Each point is reached from the start by the listed moves, each made 0, 1 or 2 times, or once backwards (-1), plus a little noise. Is the number of moves made odd or even? Then give how often each move was made.

Moves:
(1): [-5 21 20]
(2): [ -6  12 -18]
Start: [0 0 2]
Points:
[  0  -9 -36] -> even (-1, 1)
[-4 31 60] -> odd (2, -1)
[ -5  12 -15] -> odd (0, 1)
[-16  45 -14] -> odd (1, 2)

Moves:
(1): [ -2  -1  -7 -11  -6   3  -2  -6]
(2): [22 12 -2 -4  9  8 -1  6]
(3): [  2  -1   3   4   5   5 -11 -17]
(4): [  7   5  -9  18 -12   4   1  -1]
(5): [ -9  -2 -14  -8   8   6   2   8]
(6): [-19   4   8  -6   5  23   7 -13]
(7): [  7  -6   1   1  -2  -5  17 -10]
(8): [ 11 -16   8   2 -10  -2  -9   5]
Start: [ 6  3 10 19 -3 -2  8 -4]
Points:
[-46 -15   4  14 -23  46  15 -28] -> odd (1, -1, 0, 1, 1, 2, 0, 1)
[ 60  26 -10  34 -13  -7  -2 -56] -> even (2, 1, 2, 1, -1, -1, 1, -1)
[ 38  30  -8  55 -12  23 -19  -7] -> odd (0, 1, 1, 2, 0, 0, -1, 0)
[21 52 23 19  2 57 14  1] -> even (0, 2, -1, 1, -1, 2, -1, 0)

Moves:
(1): [-1  3  2  6  6 -6 11 -5 -6 -6 -6 -2 -2  2  1]
(2): [  4   2   3  -2 -14   6   4  -8  -4  -3   1   2   0 -10   1]
(3): [ 2 -2 -4 -3  5  9  9  2  3  1 -6  1 -6  5  5]
(4): [-4 -4  5  2 -4  4 -2  2  3  0 -6 -6  1 -2 -3]
(5): [ -9  14  -4  -7  -9   2 -19  -1  -2  -7  -1   0  -1   4  -1]
(6): [ -6   8  -1   0 -13   0   5   8   6  -6   2  -1  10   7   4]
(7): [-6 -3 -2  4 12  5  3  3  1  8  4 -9 -7 -3 -2]
(8): [11 10 -2  6 -2  3 -1  6 -7  1 -2 11  7  5 -7]
(9): [ -4   9  -5  -5  -4 -10   2  -1   3   8  -7  -4  -4  -6  -2]
(10): [13 -1 -9 -1  2 -2 -3 -5  5  3  0 -5  1  6 -6]
(11): [  1  11  10   3 -11  -3  -8  -6   4   0  -3   0   4   3   9]
(12): [ 1  0 -2  8  5  5  4 -1 13 -2  2 -1 -2 -8 -3]
(13): [ -3   5   1 -16   3   4   2  -8   4   0   2  -4   6  -9   0]
(14): [-16   2   1   3   5   3   6  -9   3  10 -10  -6   6   5  -1]
Start: [ 9 -3  9  5 -3 -1 13 -6 -3 -2 -4 -3 -3  1 -7]
Points:
[-12  13  10  55  21   4  17 -15 -23   4 -47  -8   6   9 -50] -> even (2, 0, -1, 2, 1, -1, 0, 2, 0, 0, -1, 1, -1, 2)
[ 17   7   3  21  29 -13  29  -1   3   6 -19 -35 -32  12  -7] -> odd (2, -1, 1, 1, 0, 0, 2, 0, 1, 1, 1, 0, 0, -1)
[-19  18  28 -25 -49   5  25 -35 -16   1 -30  -3  15 -27  -1] -> odd (0, 2, 0, 1, 0, 0, -1, 0, 1, -1, 0, -1, 1, 1)
[ 12  23  14  46   9  31  28 -11  25  36  -1  -5  31  31  -9] -> odd (-1, 0, 0, -1, -1, 1, 2, 2, -1, 1, 2, 1, 0, 2)
[-35   1 -28  -9  60  34 -14 -39  53  38 -10 -58 -24   4 -26] -> even (-1, -1, 1, 0, 2, -1, 2, -1, 0, 2, 0, 2, 1, 2)
